Each row of a before or after table is a point. One or more steps were done to the points. Then noise was added and the rows were shuffled. The steps act on columns, c1 being the first. Name the steps. A step turns or swaps two columns, mirrors them in a line or flattens them onto one, adds a multiple of one to another, or multiplies or shifts one. Angles are multiples of 10 degrees, from the lower column toward the higher: turns from -170 to 170, lines from 10 to 170 but not 90. Use the fewest steps. Two steps may share a column if one is a turn and the other turns, adds or multiplies; they go together, in the order done. Otherwise the lowest column goes first.
In the rows, zero is written as 128.

Before (12 x 3):
[[170  87  69]
 [179 147 174]
 [ 67  97 138]
 [ 73  77 166]
 [156 142 177]
 [ 85 153  94]
 [ 66  76 124]
 [ 98 114  90]
 [141 151 169]
 [ 87 160 154]
 [ 68 139  43]
 [102 115 127]]
After:
[[112 139 122]
 [111 140 150]
 [137 125 206]
 [110 140 195]
 [162 113 200]
 [128 128 194]
 [ 81 159  73]
 [ 81 152 117]
 [176 103  97]
 [109 138 162]
 [ 98 142 164]
 [ 85 155 187]]
Steps: flatten c1 and c2 onto the line at 150 degrees; shift c3 by 30

Before:
[[120 168 193 198  94 185  80  92]
 [ 98  87 145 124 137 128 154 197]
 [119  65  89 144 169 156 162 102]
 [105  74 198 169 156 164 118 111]
 [ 95 130  96 129  90 174 128 125]
 [127  63  98 113 115 127  84 170]
 [ 95 152 107 150  72  78 188 106]
 [109  88 183  84 114 168  84 153]
 [138 170 171 121 149 179  81 142]
 [193  75  97 145  97 166 110 159]
 [160 156 166 114  86  96 183 188]]
After (11 x 8):
[[ 98 131 178 114  79  39 100 180]
 [ 92 179 195 118 112  79 158 102]
 [135 129 122 158 128  91  90 133]
 [142 184 105 143 160 101 171 100]
 [103 129 180 184  81 121 121  83]
 [116 101 154 132 151 133 139  61]
 [155 136  76 147 109  82 104  65]
 [123  67 135 125 185 169  89 112]
 [104  91 150 159  85 104 154 148]
 [131 133 125  78 192 158  65 162]
 [141 136 104 136  80 144 109  50]]
Steps: flatten c1 and c3 onto the line at 120 degrees; turn c2 and c8 by 130 degrees; turn c4 and c6 by -140 degrees; swap c5 and c7

Before, 9 rows:
[[108 165 140  99 125 158  81 108 138 120 134 135]
 [108 126 123 123 134 118 140 133 130 156 124 118]
 [ 72 138 158 113 147 129 140 118 136 109 153 111]
 [122 146 151 118 147 136 127 124 124 113 152 106]
 [124 115 126 151 120 163 109 134 138 134  93 146]
 [129 106 104 178 132 130 118 107 163 126 147 108]
 [126 109 100  99 145 114 116 127 163 134 135 131]
 [130 145 149 147 115 124 129 126  98 114 160 133]
 [112 117 110 132 116 178 123 108 134 119 151 127]]
After, 9 rows:
[[127 163  78 111 120 165 137 106 114 116 146 136]
 [140 122 121 145 110 175 108 107 157 119 157 127]
 [147 118 118 181 132 115 108 105 251 127 136 105]
 [151 144 129 117 141 139 151 126  99 115 146 108]
 [128 137 140 116 130 132 159 115 144 106 192 109]
 [114 126 140 116 127 120 122 134 135 154 141 118]
 [157 133 130 142 120 112 148 127  28 114 143 132]
 [ 95 121 105 161 118 155 125 132 169 133 114 147]
 [136 122 115  97 144 123  99 128 241 135 133 132]]
Steps: add 0.3 times c1 to c5; turn c1 and c11 by -60 degrees; turn c2 and c9 by -20 degrees; multiply c9 by 3; swap c3 and c7; turn c4 and c6 by -20 degrees

Before (10 x 20):
[[134 110 188  75 164  88 171 158  89  81 144  87 174 174 110 150 141 112
   84 137]
 [171 107 145 142 137 142  95 134 128 139 110 127 115 127  59 160 118 102
  192 139]
 [146  93 134 138 167 152 120  82 119  93 105 194 114 199 122 180 149 172
   94  83]
 [185 149 109 121 186  93 146 138 133 188  89 173 151 115 119 144 173 124
   84 131]
 [168 102 133 114 121 153 133 129 107  86 183  84 122  57  93 115 116  78
  117 159]
 [153  99 189 120 135 102 104  69  72 110 104  87  67 108 116 156  97 184
   68 158]
 [119 103 154 127 148 129 118 158 172 163 150 115 152 142  62  92 155 138
   68 101]
 [173  77 125 113 129 102 114 132  98 146 159 165 105 149 193 103 178 126
  195  96]
 [118 122 190  82 122 110  93  70 171 143  85  75 153 100 138 156 118 115
  131 154]
 [103  97 137 120 160 118 162 101 101 121  96 115  81 139 108 114 132  77
  114 142]]
After (10 x 20):
[[118 163  68  87 121 108  97 176 174 114 136 135 152  98 132  67 122 115
  148 144]
 [106 163 100 118 157 112 166 131 107 118  87  97  89 139 104 117 134 186
   72 129]
 [183 164 132 113 127 106 114 101 102 168  64 116 107 140 189 175 178  83
  157 117]
 [131 129  69  76 166  88 172  90  88  94 130 123 176 168 116  69 135 105
   61 104]
 [168 149 101 117 123 160 128 122 110  74 152  94 119  56  92 100 110 139
  138 112]
 [161 183  96 120 135  94 102 166  71  91 106 128  62 114 112  74 100  14
    9 131]
 [120 135 109 125 147 128 117  88 169 172 226  95 160 141  59 138 162 119
  149 136]
 [177 112 142 118 172  96 142 134 128 165 144 168 155 109 121 161 171  86
   72 181]
 [175 138  99 144 141 145  97 109 139 127  62 160 109 123  58 108 123  99
  158 151]
 [142 177 138 135 172 158 125 151 113 144 123 204 119 197 127 156 150  60
   82  68]]
Steps: turn c3 and c18 by -150 degrees; add -1 times c1 to c18; turn c2 and c8 by 150 degrees; add 1.5 times c9 to c11; turn c11 and c19 by 50 degrees; turn c10 and c20 by 50 degrees; mirror c12 and c16 in the line at 30 degrees
